Each row is a point. The last column is the point's height on a tilted bowl or saddle (a function of degree 2), plus a little noise. Along how many of its main directions does it bend up, bend down or stay straight?

Points:
[[ 15.5  14.0  23.8]
 [  8.8  29.2  13.7]
 [ 14.4 -11.8  18.7]
 [ -4.4  23.2  18.7]
 [-20.3   3.2  18.9]
 [-39.0   3.6  15.5]
 [-10.8 -14.3   8.9]
 [ 39.0  -7.2  26.3]
 [ -1.0 -22.9   1.6]
 [ 15.0   8.2  25.4]]
Directions: 0 up, 1 down, 1 straight

Points:
[[-14.6   6.2  -1.5   4.8]
 [  0.2 -18.5  31.1   9.3]
 [ -5.2  16.7  16.9  -1.4]
 [ 11.3 -15.3 -29.8  30.9]
 [ 13.1 -19.4 -12.0  18.5]
 [-18.1  24.8  19.4   7.6]
 [ 15.4   5.5  37.2   3.6]
 [ 10.5 -17.6   8.1   8.0]
 [  4.9 -19.7  31.0   9.7]
 [-10.8   5.6  -0.9   3.6]
 [-29.9  13.8 -14.1  21.9]
 [-37.9 -10.5 -17.4  29.9]
 [ 12.7   1.9 -10.2   5.6]
 [-34.0  29.2 -29.6  46.4]
 [ 13.1   5.2   7.4  -1.1]]
Directions: 3 up, 0 down, 0 straight

Points, 16 rows:
[[ -6.1  36.5  -7.5 -15.4]
 [ 33.5  -7.0 -10.6  -3.3]
 [  9.3 -17.9 -25.8 -17.3]
 [ -3.7  -1.9  16.6 -10.3]
 [-22.8  55.3  19.5 -40.3]
 [  5.3  -3.2   5.3  -4.9]
 [-18.5 -18.1  -0.5 -25.0]
 [ 22.9  12.0 -25.2  -6.4]
 [ -7.3  -5.1 -19.1 -17.2]
 [-15.5 -22.6  -3.6 -26.0]
 [  2.3 -15.5 -18.9 -14.6]
 [-14.3  -7.7   3.5 -16.5]
 [-12.0  40.6 -25.5 -28.1]
 [-11.0  16.1  -1.0 -12.1]
 [ 16.6 -19.8  23.4 -12.3]
 [ 14.8 -12.7  -8.3  -6.0]]
Directions: 0 up, 3 down, 0 straight

Points, 22 rows:
[[ 17.8  35.4  19.6  34.0 -31.9]
 [-27.4  40.0  -5.3  -2.8  27.6]
 [  7.8 -33.0   4.8  -0.5  15.6]
 [-19.4 -17.5  10.1  -1.3  13.4]
 [ -4.7 -31.2   8.0  26.1   5.1]
 [ 10.0  15.0 -35.4 -19.6  13.2]
 [-16.8  10.1 -16.4  -7.9  18.3]
 [  6.9 -36.7   1.2  -4.5  17.1]
 [ 25.5   5.6  -2.1 -28.8  23.4]
 [  1.1  10.4   2.8 -14.5  15.7]
 [ 27.9  14.0  10.9  -1.7   8.5]
 [  8.0   1.3  33.5   8.1  12.4]
 [ 14.8   4.2 -12.6 -28.8  18.8]
 [-13.9  24.2  14.8  -6.7  22.1]
 [-18.4   9.8  34.0  -4.5  28.6]
 [ -2.7 -33.3  27.3 -24.5  22.6]
 [  7.8 -14.2   9.0 -35.9  25.9]
 [ 27.4   3.9 -11.4 -10.8  11.5]
 [ 13.6   9.9   3.0  28.5 -17.1]
 [ 29.6 -11.9  -2.8  -1.6  15.8]
 [ -1.4   0.3 -22.3  26.4  -1.3]
 [ 10.3   0.5 -24.7  -0.8   7.8]]
Directions: 2 up, 1 down, 1 straight

Points:
[[  8.4  -8.3  22.1  15.5  -4.9]
 [  8.2 -26.6   6.8  23.9 -15.1]
 [-38.4  10.6   8.7   7.4   0.7]
 [-11.3  23.0 -27.4  17.2 -10.0]
 [  3.9 -37.4 -13.0 -20.1 -15.4]
 [ 30.8  -7.0  16.5 -25.3  -1.5]
 [  8.5   3.4 -10.3  -1.9 -21.8]
 [-45.9 -24.9  14.3   2.7 -14.7]
 [ -3.9   9.5  -3.6 -21.2 -28.1]
 [ 16.2   0.5  -9.0   2.4 -24.2]
 [  7.9 -20.6  13.9  12.1  -5.8]
 [-24.2   7.4  -9.8  -3.1  -5.6]
 [-13.9  -4.8 -27.9 -36.8 -40.3]
 [-32.6   5.7  25.5 -15.5  -8.6]
 [-25.6   1.0 -32.6   0.5   6.8]
 [ 58.1   9.4   5.6  -9.2 -44.2]
 [-20.3  27.8  -8.2  25.8  -7.4]
 [ 17.3 -18.3   5.2  28.7 -23.3]
 [ 11.9 -26.2  19.2 -14.2   6.2]
 [-14.4  33.9   9.7   3.2 -21.1]
 [ -4.1 -12.7  -1.3  -3.3  -7.2]
 [ -4.9   7.0   6.4  -6.2 -12.2]
 [ 16.0 -19.3  25.0 -13.2  13.3]
 [  5.1  -0.9  -2.5 -20.0 -21.1]]
Directions: 1 up, 2 down, 1 straight

Points (44 x 7):
[[ 18.9  26.0 -11.6 -11.2  -5.0 -15.9   6.7]
 [-25.9   7.8  29.4  59.4   9.5  35.7  61.8]
 [  3.5   4.3   5.5 -18.2 -56.8  16.1  15.1]
 [ -1.4  -2.7 -17.2 -12.6  -2.6  12.9 -11.2]
 [-11.7  -0.2 -19.1 -14.5  -5.1 -19.1   4.6]
 [-37.7   3.4   9.5  25.9  -9.5  12.6  22.1]
 [-25.6  15.8  31.2  15.3   9.7  24.9  26.4]
 [-12.1  10.7 -22.6 -31.0  34.6  25.1 -44.0]
 [-24.2 -21.0 -28.1  11.8  -9.6  13.3  -9.7]
 [ -0.1 -34.6  15.9   5.3  -8.2  12.2  15.7]
 [ -6.7  10.0 -25.6 -10.4  13.1  32.7 -29.7]
 [ -5.1  -9.7 -40.5 -17.8  18.0   4.9 -16.3]
 [  9.1  -9.3   1.2  -3.2   1.2  -0.8   4.0]
 [ 15.7 -25.0  21.2  -2.6  29.3 -27.8  13.9]
 [ 12.8   4.4   2.2 -23.0 -28.8  20.6   0.5]
 [-16.2 -47.7  15.5  15.3 -37.2  -8.3  33.7]
 [  8.8  16.0  -7.2  39.4  24.7   2.5  18.6]
 [ 11.6  -2.8   2.3  13.4 -11.3  -0.7  14.5]
 [ -2.4 -10.1   3.5 -12.8   1.7  -8.8   0.6]
 [ 26.0  -8.3 -12.8  -0.4  13.6  16.7   1.2]
 [-13.9  13.8  -6.4 -19.2   0.7  -5.9  -7.4]
 [ -9.5  18.4  -7.6 -19.3  32.2 -23.9 -15.5]
 [ -2.1 -22.1  -6.8 -14.9   5.2  -3.2  -2.7]
 [ 17.4  18.2   0.2 -48.8 -27.6 -31.5  -1.5]
 [ -3.3 -10.8  19.4 -10.9  24.9  -1.4  -0.6]
 [ 18.3   8.5  14.1 -18.6  26.4   1.4  -5.4]
 [-21.8  12.2   5.2  20.6  19.2   7.2   7.1]
 [  4.2  14.6  15.2  -5.9  -5.4  23.3   9.3]
 [ -6.5 -17.9   5.7 -10.5   6.1   2.1  -0.1]
 [  7.0  13.8   2.8  24.9 -29.0 -32.0  30.5]
 [  3.1  12.9 -32.1  -6.5   7.2  -1.4  -7.7]
 [ 30.1 -11.2   9.4  46.9  -1.5  -0.6  36.8]
 [ -4.1 -22.1   9.4   6.3  14.3  -3.6  14.2]
 [ 21.3  13.6  15.0   5.8  22.5  -2.2  15.7]
 [ -7.7   1.1 -31.2  15.0  -5.8   2.6  -5.7]
 [  6.6 -32.5 -13.2  -7.1 -26.6 -13.6   6.5]
 [ 36.3 -23.3 -22.4  -3.3 -14.5   4.5  -4.1]
 [ -9.8   1.3  -8.2   4.6 -37.0   6.1  10.0]
 [  3.3  13.4 -32.7 -45.5  -4.3   7.6 -16.7]
 [  7.6  -6.7  23.5 -18.8  19.8   1.7  -5.3]
 [ -3.9   3.9   9.7 -18.2  -6.6 -16.4   1.0]
 [  8.7   0.0 -40.3   5.4  11.2 -10.9   0.6]
 [ 25.9  34.1  -5.9  21.9 -18.3   3.2  21.7]
 [ -1.7 -36.5  38.1 -11.4 -23.7  17.7  16.6]]
Directions: 3 up, 2 down, 1 straight

Points (40 x 7):
[[ 12.2  24.1 -23.3   6.5 -29.8  46.4 -20.3]
 [ -8.9  -7.1  39.0 -22.9 -32.1 -31.5 -14.4]
 [ 28.5  -3.5 -16.2 -23.5  -0.4   6.8 -24.3]
 [ 24.6  -7.8   2.6   5.7  31.3   9.7  -8.3]
 [ 14.3  -1.1   7.6 -22.0  -1.5 -30.7 -11.6]
 [ 10.8 -25.3 -18.1  15.5 -18.6  17.7  -7.2]
 [ 13.8  15.2  12.0  20.0   4.0 -23.0  -4.4]
 [  6.5   1.9  -2.4 -38.7  23.6  -6.7 -30.7]
 [-42.2 -24.6  18.0  26.4  17.8  36.2  10.9]
 [ -1.4   1.8  -8.8 -25.1  -8.9   3.7 -13.2]
 [ 22.1 -12.9  15.5 -39.3  -2.4   1.3 -13.3]
 [ -5.6  -7.2   2.2   4.7  40.6 -10.3 -11.6]
 [ 23.5  15.9  11.1  38.4  20.0  23.6 -21.5]
 [-20.8  25.6  -6.0  22.9  -1.4  -0.1  -0.4]
 [ -8.5 -17.1 -13.8  -3.8  15.3 -31.4  -6.4]
 [ 26.5 -35.1 -10.9  -9.6  10.7  27.2 -18.8]
 [  9.7 -12.8  -2.9   1.9 -39.0  25.0 -24.2]
 [ 26.5  16.0   8.1   2.4 -21.8  -5.2 -19.6]
 [ 37.6  17.8 -14.5 -28.7  11.7  -6.8 -35.1]
 [ 31.7 -20.7  -9.8   4.8   8.0  -8.1   8.9]
 [ 17.3  -3.9 -20.5 -20.9  17.2   9.2 -19.3]
 [  0.0   1.9   8.1  10.5  -0.4 -22.8  -3.0]
 [  2.9 -14.3   6.8  21.7  -0.1  11.3   2.5]
 [ -1.6 -15.0  17.8  -3.2 -15.5  19.0   2.3]
 [ -5.9 -30.0 -17.3 -25.2  -3.2   1.0  -1.9]
 [ 13.1  -1.6 -17.4  -2.5   2.7  21.5  -6.6]
 [ -8.3  16.3 -27.2  -5.0   7.1 -19.6  -7.3]
 [-28.4  32.0  19.1   8.0  34.6   7.6 -38.0]
 [ 17.9  10.3 -10.8 -18.6 -21.1   8.6 -28.2]
 [-16.8 -11.3 -18.5   2.7  -2.1  27.1  14.2]
 [ 12.6  -5.7   9.3  11.5 -27.2  45.6 -33.0]
 [  0.5 -10.8 -49.6   2.1 -23.9   3.5  -7.8]
 [-17.4 -18.8  16.6  11.3   1.8  25.1  10.9]
 [ 12.9   4.5  -2.0  -9.6  29.8  14.7 -19.2]
 [  1.8  40.7 -14.5  -8.5  -3.7  -4.9 -21.0]
 [-12.5  20.7 -13.2   6.9  18.2  20.5   3.3]
 [ -7.4   0.0  -6.0  13.6  30.7  35.5  -9.6]
 [  1.6  -5.1  -3.6   9.1 -24.3  -1.5  -5.5]
 [ 13.4  19.5  20.8   0.7  -8.6  -4.0 -23.0]
 [ 36.8  26.6  -2.2 -29.2   8.4  -1.9 -45.0]]
Directions: 2 up, 4 down, 0 straight

Points (68 x 9):
[[ 18.7   4.2   1.2   5.9  19.1   3.2 -52.8 -36.5  -6.0]
 [ 13.7  27.4 -14.2   4.1 -13.0  12.8  17.5   0.4 -16.5]
 [ -8.8  -2.5   4.3  11.2  -9.0   8.7  12.1  28.3 -15.7]
 [  4.5   4.4  28.7  10.3  16.4   0.4  -9.0  31.3  -9.8]
 [ 24.4  -6.0 -37.1  20.0  17.3  -3.8 -32.0  -9.1   4.0]
 [  6.1 -39.0   8.0  -1.2  17.5 -31.8   7.3  15.0 -28.5]
 [-20.1   8.5 -12.5   4.8  45.7   4.5  -6.0  -8.4 -21.0]
 [  5.2  42.8 -39.6 -10.3 -29.5 -20.8  14.6  14.5 -34.5]
 [-11.8   4.3 -35.6 -15.4  -9.4 -22.8  13.9 -21.2 -16.2]
 [  8.9   4.1  26.6   2.7   1.9  14.1   2.4   5.3   0.1]
 [-16.7   5.4  -6.1 -44.5 -14.1 -13.9 -11.6   5.6 -25.8]
 [ -1.7  -2.0  11.2  -2.1 -15.7 -25.9  -5.1   3.4 -16.2]
 [ 18.6   9.6   4.7 -21.4   1.1   8.6 -41.0  25.8  -2.9]
 [-17.1  17.3 -14.6  15.5  16.7  -5.8  39.3  24.2 -47.3]
 [ -1.9  -4.0  20.5   9.3  11.9 -25.0   0.2   5.6 -17.7]
 [ 28.4  34.3 -27.1   7.3  -1.4 -19.1 -16.6  15.7  -7.9]
 [ -0.5   2.4   8.0 -19.3  31.8   7.2  -2.9 -32.3 -11.3]
 [  6.6 -10.3  20.5  31.4 -63.4   4.5 -18.1   3.0 -33.5]
 [-11.9 -12.2  -5.1 -27.1  -9.6 -19.8 -19.7 -12.4 -17.8]
 [-29.6  17.1   1.2   3.6   5.1   2.3  -6.1   9.7 -13.2]
 [ 18.3  35.5  -5.5  -5.9  -5.3  -4.0 -31.8   0.0  -7.2]
 [  3.6  13.1 -19.6   9.5  -3.5   0.5 -11.5   2.1  -6.6]
 [-37.1 -19.8  -8.5   0.0   6.9 -11.1  -8.8  17.1 -29.1]
 [ 14.3  18.9   5.5  -8.5 -19.2  -8.0  12.0  17.4 -19.5]
 [  8.0 -52.5   5.2  21.6 -23.5  -7.5 -12.9 -34.8 -13.5]
 [ 12.2 -21.4 -13.1   0.0   3.7  14.4   9.5  20.1  -8.8]
 [-14.6   0.7  14.8  -3.4  28.3   6.0  -6.3   9.4   0.0]
 [ 23.8 -27.5  -3.5 -48.3 -16.9 -15.8  -7.7  -8.6 -16.0]
 [-31.4 -18.6 -32.3 -15.3   8.3  11.9 -11.4  20.5 -31.4]
 [ 16.4  16.2  -1.7 -17.1   5.6  14.2  -9.6 -21.9  -3.1]
 [ 42.3 -10.6 -15.1 -25.0 -24.8  -6.5 -18.0   6.4   4.4]
 [  2.2  -5.8   3.9  27.7  -9.4 -21.3 -28.2   4.8 -16.0]
 [ 18.1   6.0  16.1  31.6  11.7  20.7  -7.2  45.5 -21.9]
 [ -9.8  -9.9  27.3 -13.1   8.9   3.1  15.3  33.2  -6.9]
 [  6.8   2.2  20.3  15.4  10.2   1.5  25.5  35.5 -25.8]
 [ -0.2 -22.8   4.6 -12.7 -12.8   6.0  -5.5  -3.9  -4.1]
 [ 14.9   6.9   3.8   9.4  20.3  16.5 -13.6  -9.1   0.1]
 [ -3.8  37.9   4.3  -3.3  -0.7  13.2 -14.1   6.5 -11.4]
 [-13.6  14.8  -4.6  19.7  18.1   5.4  16.2 -19.4 -13.1]
 [  0.9  15.2   1.8 -16.1   9.7  12.8 -12.7  14.4  -2.0]
 [  7.1 -43.6  19.1 -10.1   8.4  12.9   5.9 -21.4  -9.7]
 [ 18.9  26.3  12.9 -39.8   0.5 -46.6 -39.4 -17.5 -26.9]
 [-15.5 -18.7   3.6  -0.8 -19.2 -13.4   3.9   3.9 -16.1]
 [-29.2 -23.3  54.0 -39.2   2.1  11.8  -1.9  -6.4   7.7]
 [ 19.0  23.0  26.0 -36.3 -26.2 -32.5  19.9 -14.0 -35.3]
 [-15.9 -36.9 -34.4  -6.2 -27.5  -5.0   5.0  21.8 -38.8]
 [ 12.7   7.3  13.5   6.2   9.7  15.8  -6.9   4.1   0.5]
 [ 24.5  -7.1  -2.5 -27.9  23.2 -12.3  36.6 -17.0 -24.9]
 [  0.6  -5.2 -14.0 -13.2  -0.5  -5.2  12.6  10.5 -11.9]
 [-15.8 -30.5  20.2  -0.2   7.6 -30.7  -1.3  28.3 -35.7]
 [  9.3  -2.3 -10.3 -20.2 -59.4  14.4 -13.0  11.2 -28.1]
 [ 35.2 -17.3  -2.1 -15.0 -12.6 -47.1  -7.4 -20.3   1.5]
 [-13.0  -1.8  11.4   7.9 -24.6  18.0   1.3 -12.9   0.4]
 [ -8.5  12.7  -8.9 -14.5  27.0  18.5 -49.1  13.4  -6.1]
 [  4.9  11.4 -16.5 -10.6  11.8   4.7 -17.1   2.6  -4.1]
 [ -9.2 -19.5  14.2 -31.2 -25.5 -27.1  38.4  -3.0 -35.1]
 [  6.6   0.2 -15.1   0.5 -22.7  -0.5   2.5  28.4 -19.4]
 [ -3.2 -11.5  -1.3 -18.8  -3.8 -16.3   0.9  -8.6  -9.6]
 [ 37.9   2.3  12.1  -3.6  -6.8   3.0   1.1   1.7  -5.0]
 [ 10.2   4.2   3.5  23.5  -1.5   0.7 -11.0 -48.6   1.0]
 [ -6.5   6.1   5.4  -0.8   8.0  -9.5  15.0  -0.1 -11.6]
 [  2.7  20.5  -9.0 -18.7  -5.0  15.6  -1.7  32.1 -16.0]
 [ 10.0   3.8 -24.9 -33.9 -15.9  36.2  -5.4 -18.5 -17.4]
 [ -1.3 -20.0  16.7 -19.0   8.1  -8.6  20.8  12.9 -14.5]
 [ 21.8 -15.0  -6.5   2.7  13.7  32.5 -19.7 -35.9  -6.6]
 [  8.2  -0.2  -7.9  28.8  41.6 -12.7 -26.6   9.9 -19.8]
 [ 15.7 -38.1  -1.6  -9.6 -14.6 -18.9 -12.3   7.7 -13.5]
 [  7.7 -25.5  10.6  20.7   7.8  13.2  19.7  31.1 -15.9]]
Directions: 1 up, 6 down, 1 straight
